Each point is reached from the start by the listed moves, each made once or not at all, plus a little noise. Is the number of moves made odd or even? Then give how often each move was made.

Moves:
(1): [0.0 1.0 0.5 4.4]
(2): [-3.1 -4.7  3.6 -1.0]
(3): [ 6.5 -0.3  4.0 -0.2]
Start: [ 1.6 -0.8  0.9 -4.9]
Points:
[ 5.3 -4.6  9.1 -1.7] -> odd (1, 1, 1)
[-1.6 -4.5  4.8 -1.4] -> even (1, 1, 0)

Moves:
(1): [ 4.0 -2.5  0.1 -1.6 -4.9 -1.1  0.3]
(2): [ 1.0  3.4 -1.3 -2.8  2.1  0.8  1.2]
(3): [-2.0 -4.8  0.8  0.2 -0.5  2.0  4.6]
(4): [ 4.4 -5.0  0.7  0.0 -0.2 -1.6  0.1]
(5): [-1.2  0.3  0.0 -1.0  4.2 -2.1  4.7]
(6): [ 2.0 -1.4  4.8  1.1  4.6 -3.5  3.9]
Start: [-3.5  2.4 -2.2 -1.4  0.3  0.3  0.1]
Points:
[-1.3 -3.6 -1.9 -5.0  5.9 -0.6 10.7] -> even (0, 1, 1, 1, 1, 0)
[ 1.7 -5.4  2.8 -2.9  6.4 -2.1  9.8] -> even (0, 1, 1, 1, 0, 1)
[ 2.3 -1.6  2.7 -1.9  0.1 -4.4  4.3] -> even (1, 0, 0, 0, 0, 1)
[-4.7 -3.4  3.3 -1.2  8.7 -3.2 13.1] -> odd (0, 0, 1, 0, 1, 1)

Moves:
(1): [ 1.3 -0.5  0.3  3.1  0.9  2.2  4.4  4.9 -2.1 -7.8 -5.1  0.8 -2.5]
(2): [ 0.0 -0.5 -0.7  0.3 -1.1  2.2 -0.7 -0.9  0.8 -3.1 -2.5  0.0 -0.3]
(3): [ 1.5  2.3 -1.8  0.9  0.6 -2.9 -2.4  1.1  0.9  1.4 -1.0  0.0 -3.1]
(4): [-2.9 -2.2 -2.1  1.9 -0.8  8.4 -0.8  2.1  1.4  1.6 -3.5 -5.4 -6.5]
(5): [-1.2 -2.1  1.5 -0.6  0.1  1.4  0.3  5.3 -3.1 -5.1 -2.2 -1.6  0.7]
(6): [ 1.7  5.1 -2.8  3.6 -3.7 -0.9 -2.0  1.4  3.9  5.1  4.4  1.7 -1.7]
(7): [ 5.7  2.6  1.8 -1.5  3.5 -1.5 -0.4  1.1 -2.4 -4.8  3.9 -1.9  1.7]
(8): [ 0.6  4.3 -2.9  0.0 -1.4 -0.9  3.4  0.4 -1.9 -2.5 -1.5 -2.4  2.1]
(9): [ -3.2  -0.6  -4.3  -0.9  -2.0   0.7   3.2  -1.3   9.2   5.7 -10.3  -1.3
   6.2]
(10): [-2.0  0.0  0.0 -4.0  7.5 -0.9 -3.7 -3.5 -2.6  1.5  5.3  4.8  1.3]
(11): [ 0.0 -2.0 -1.6  1.2  2.3 -3.7 -0.4 -6.5 -1.6  4.7  0.7  1.1  6.8]
Start: [ 2.3  0.6  1.2  2.4  1.6  0.9 -1.6  0.3  2.8  5.3 -2.8 -0.7 -1.8]
Points:
[-0.4  1.9 -3.6  4.3 -0.9  8.0  1.8  2.4  2.7  3.8 -8.7 -8.5 -5.8] -> even (0, 0, 0, 1, 0, 0, 0, 1, 0, 0, 0)
[ 4.1  2.0 -0.6 -0.8 12.5  1.6  1.8  1.4  4.8 -1.6 -9.1  1.4  4.5] -> even (1, 0, 0, 0, 0, 0, 1, 0, 1, 1, 0)
[  0.2   1.3  -5.7  -0.7  10.2   4.7   0.5  -2.5   2.0   7.0 -11.7  -7.4
   9.8] -> odd (0, 0, 0, 1, 1, 0, 1, 1, 1, 1, 1)
[-1.8  0.4 -5.3  2.3  9.7  2.6 -4.8 -0.8 -4.3  7.0 -5.2 -4.0 -1.0] -> even (0, 0, 1, 1, 1, 0, 0, 1, 0, 1, 1)
